Every row gives one point. Any point is a mix of the corners, with weights that add up to 1. It lies inside the corners' shape when no weight is negative. Say inside or outside, and name the corners with a negative weight.
(in the rows, 128 means zero)

Corners:
(1): [76 42]
(2): [178 121]
(3): [125 139]
Points:
[127 135] -> inside
[169 117] -> inside
[129  85] -> inside
[84 53] -> inside

Corners:
(1): [140 136  89  81 185 128]
(2): [ 87 207  81  68 145 158]
(3): [127 160  55 143  77  83]
(4): [200 147 141 183 194 148]
(5): [206 150  73 104  99  92]
(6): [ 37 187 166  92  81  89]
(7): [ 47 135 154 161  84 244]
Points:
[107 169 136 125 124 123] -> inside
[145 158  79 128  98 101] -> inside
[104 162 136 114 173 176] -> outside (3, 5)
[ 92 169 108 112 117 173] -> inside
[138 149 132 126 164 150] -> outside (3)
[ 73 144 139 144  96 202] -> inside

Corners:
(1): [100  80 135  53 150 169 161 151 206]
(2): [136 172 200  51 207 123 242 138  59]
(3): [131 191 173 101 231 113 166  42 100]
(4): [175 154  81 173 124 139 134 128  74]
(5): [102  93 103 180  86  45  95  67 133]
(6): [ 75  66  79 154  99 175 180  66 181]
(7): [ 53  70  44 170 126 150 134 120 193]
(8): [111 120  93  96 143  81  70 112  53]
(9): [206  72 133 158 125 128 120 139  97]
(10): [ 76 161 201 124 132 149 193 129 102]
Points:
[146 121 108 154 139 120 108 106  74] -> outside (1, 2, 5)
[109 111 115 151 121  82 121  83 123] -> inside
[116 132 134 137 140 117 157 102  98] -> outside (1)
[108 146 111 152 134 124 157 101  95] -> outside (1, 9)

Corners:
(1): [181  99 142 168 205 211  79  58  91 111 174 116 178 187]
(2): [ 91 141 101 157 102 131 173 147 107 110  75 138 122 118]
(3): [154 143 127 128 155  97 140 155 133 110 172 149 104 193]
(4): [128 165 174 132  65 145 118 125 145 149 144  99 158  77]
(5): [138 145 168 157 124  83 144 135 143  88  68 157 123 123]
(6): [191 111 110 198 152 198  64   7 111 117  89  69 160 198]
(7): [153 154 100 116 169  46 123 145  90  75 109 123 127 177]
(8): [109 122 116 135 147 113  98 202 143 115 128 130 111 122]
(9): [134 151 131  64 156 114 136 149  98  45 180 139  97 181]
(10): [ 64 148 163 144  74 127 124  93 147 150 140 127 175 109]
(11): [130 132 149  93  92 144 126 102  56 121 162 167 129 121]
(12): [ 84 141  63 165  60  89 167 176 160  83  59 175 134  99]
(13): [115 148  85 145 113 118 155  94 135  98 112 162 102 108]
(14): [ 89 163 103 141  94 137 103 124 122 144  62 152 161 113]
(15): [140 107 150 103  87 123 126 105 152 134 112  96 159 123]
Points:
[131 140 123 136 131 121 124 121 129 102 121 129 132 150] -> outside (11)
[141 134 130 142 123 135 115  85 121 113 121 123 147 148] -> outside (2, 8)
[121 143 108 128 106 114 136 131 120 101  98 139 123 122] -> outside (1, 3, 10)
[115 131 125 146 131 147 111 110  99 108 117 139 151 143] -> outside (3, 4, 13, 15)
[ 96 150 110 133  98  89 152 172 148 104 103 151 121 116] -> outside (1, 6, 11)
[122 140 119 137 120 121 125 132 129 112 122 135 126 123] -> inside
[150 143 113 151 151 126 117 123 131  90 122 133 125 161] -> outside (2, 10, 11, 15)
[123 143 121 140 119 132 115 113 123 116 108 133 141 141] -> inside
[125 137 120 151 117 133 133 114 120 110 101 127 134 137] -> inside
